Each row is a point. Each copy is the shape, with its points in the same order, stretched, turned, moved and blurred by noise. Is it also mirrored, or only turned?

Shape (5 x 2)
15 4
-1 1
4 2
-2 26
95 11
Copy 1 (5 x 2)
12 26
-3 10
4 10
18 7
65 97
Copy 1 is: mirrored
Copy 2 (5 x 2)
-5 14
-24 6
-20 0
-18 -23
73 81
Copy 2 is: mirrored
Copy 3 (5 x 2)
-3 4
12 -9
3 -4
-20 -37
-66 75
Copy 3 is: only turned

Shape (10 x 4)
-6 -42 16 -53
-28 -7 -34 6
27 -25 -23 6
-5 -31 -7 -33
25 1 -14 93
-25 17 19 -47
-34 -28 -17 98
6 -26 -30 -7
-34 9 16 -46
6 -39 -25 0
Copy 1 (10 x 4)
-41 -51 -8 70
-13 -10 24 -17
35 -14 15 18
-20 -37 6 42
62 74 26 -70
-49 -30 -25 0
-6 85 46 -63
14 -22 25 19
-59 -32 -22 6
10 -17 23 30
Copy 1 is: mirrored
Copy 2 (10 x 4)
4 -8 -71 -7
-27 22 -29 -38
-10 -27 -15 -42
-6 -5 -54 -28
-30 -32 61 -28
26 42 -56 -6
-75 -20 42 -20
-16 -10 -27 -46
15 36 -63 -6
-23 -20 -28 -41
Copy 2 is: mirrored
Copy 3 (10 x 4)
20 -44 -66 -66
-29 -16 11 -41
-13 -29 1 2
-1 -35 -40 -48
-20 -2 104 53
31 14 -52 -44
-42 -36 120 -22
-20 -32 -11 -24
26 6 -52 -58
-21 -46 -5 -29
Copy 3 is: only turned
Copy 4 (10 x 4)
24 -32 3 -23
12 39 25 -31
41 28 -1 2
27 -4 6 -27
5 77 18 55
-22 -13 -19 -24
6 71 72 21
37 25 10 -20
-23 -16 -8 -34
37 23 18 -16
Copy 4 is: mirrored

Shape (10 x 6)
24 21 29 -34 34 32
-31 41 8 -50 9 33
-72 32 23 47 9 30
10 0 -20 81 15 17
29 41 -73 -49 1 8
10 40 9 9 22 -5
-9 15 8 30 -74 -31
35 42 26 15 -4 -86
-5 8 19 26 -54 38
24 -29 -5 -9 27 19
Copy 1 (10 x 6)
12 13 29 -13 -53 44
26 52 4 -27 -80 22
19 29 15 72 -70 -28
-19 -68 -15 83 -12 -30
10 -20 -70 -37 -31 15
12 11 -2 47 -15 12
-78 46 -16 19 47 -58
-15 52 7 70 91 -16
-80 19 -5 -3 -26 -19
3 -40 36 -18 -20 -8
Copy 1 is: mirrored
Copy 2 (10 x 6)
18 -27 -62 -18 -10 -13
38 21 -51 -44 -17 -46
-51 28 -27 -67 9 -48
-84 12 30 32 3 -10
30 42 8 65 -42 -37
-25 -8 -7 -1 -42 -32
-23 42 30 -42 -62 27
-21 -38 41 -8 -98 2
-28 37 -30 -38 -17 27
6 -25 -16 5 18 18
Copy 2 is: mirrored
Copy 3 (10 x 6)
-23 -1 -18 3 -41 10
-45 11 35 1 -19 1
25 45 94 -41 26 -55
49 -1 9 -46 31 -20
-69 -39 -28 -6 2 54
-21 11 -14 -12 9 -12
22 22 29 51 56 11
-25 7 -58 47 41 -13
34 25 43 13 17 24
17 -46 -15 1 -34 16
Copy 3 is: only turned

Shape (13 x 9)
-5 53 -2 29 16 36 13 -36 21
-13 -26 -28 33 5 41 21 -3 21
0 0 -30 -5 -121 0 8 15 -8
-37 -16 -12 -19 28 -16 9 -7 -11
37 -32 -30 -46 -4 -26 9 5 -18
19 32 29 -3 11 -28 20 20 6
8 -16 12 30 8 -30 2 3 12
31 -32 -7 26 20 -33 -37 -26 -11
-4 3 -35 13 23 5 -27 5 7
2 -34 11 -4 -74 -9 -18 15 24
15 7 -27 -3 -1 -6 13 7 -33
32 5 -14 19 18 -25 0 2 16
26 -31 -16 7 21 39 2 18 -24
Copy 1 (13 x 9)
54 -13 -25 33 -14 -24 -37 -33 7
13 -46 11 -1 -8 -21 -40 -13 -37
-64 2 3 1 -75 53 12 -27 -25
-17 -18 8 -23 37 -20 15 -23 7
-24 -28 44 -33 11 48 37 -10 23
15 -4 18 6 -24 -1 29 18 12
-14 -28 10 4 -18 -9 -6 26 27
-19 -43 36 2 13 22 -35 12 81
2 -26 32 -22 7 -12 -34 -29 24
-60 -2 0 -19 -44 43 8 13 -17
-9 -30 50 6 -9 5 6 -20 11
17 -33 17 -3 -20 3 -10 -1 51
-6 -24 87 -5 4 9 -19 8 -14
Copy 1 is: only turned
Copy 2 (13 x 9)
-17 22 -25 83 -16 34 -45 -3 20
-37 13 -69 0 -39 27 -2 -29 4
-7 -95 -53 -31 -45 -72 -43 43 -4
9 12 23 -3 -14 33 -5 -43 -10
50 -22 4 -15 -5 -32 44 1 17
22 47 16 16 35 -9 -40 38 1
-26 45 10 -18 -9 -5 -8 8 18
-26 16 27 -5 -33 10 46 -5 51
-28 2 -16 27 -10 36 34 -10 -13
-50 -48 -28 -40 3 -56 -23 8 31
37 -6 -11 6 -33 19 11 23 -6
-9 42 -2 19 -4 -13 21 26 17
12 -2 -50 5 -13 47 35 1 15
Copy 2 is: only turned
Copy 3 (13 x 9)
40 -43 -30 7 -32 -29 -7 -28 -5
25 -23 4 -3 23 3 11 -48 -40
-63 -43 50 -58 -1 17 -29 -6 -29
16 23 25 -16 33 -15 -3 1 -1
-64 23 3 11 62 -6 -1 22 0
-30 36 10 28 -34 -27 2 18 3
-6 26 -10 7 -8 34 2 -8 -10
0 4 -51 0 21 77 1 11 -8
28 -38 -4 4 16 -4 -6 9 -31
-46 -3 45 -14 4 60 -11 -15 8
-18 -13 2 -8 12 -24 5 17 -30
-14 7 -23 31 -2 4 -8 3 -23
-3 -19 -6 4 28 -6 44 -1 -34
Copy 3 is: mirrored
Copy 4 (13 x 9)
38 8 56 -33 36 -17 17 56 21
-2 23 47 -18 -8 56 -50 27 -1
-78 -46 84 4 2 13 1 -108 -74
-14 46 -11 2 27 15 -8 17 -41
-6 -23 -20 -20 1 17 -25 -33 -84
37 -5 14 4 -11 -11 72 17 -58
-3 -4 11 31 -29 18 2 24 -28
-4 -28 -18 23 -18 1 -44 18 0
2 24 6 -28 -7 -13 -23 23 3
-35 -27 55 45 -11 6 -33 -59 -71
-9 -1 2 -27 -3 14 18 -21 -25
12 -13 16 -17 -25 1 4 35 -29
37 15 -11 -16 -23 53 -28 -17 -1
Copy 4 is: only turned
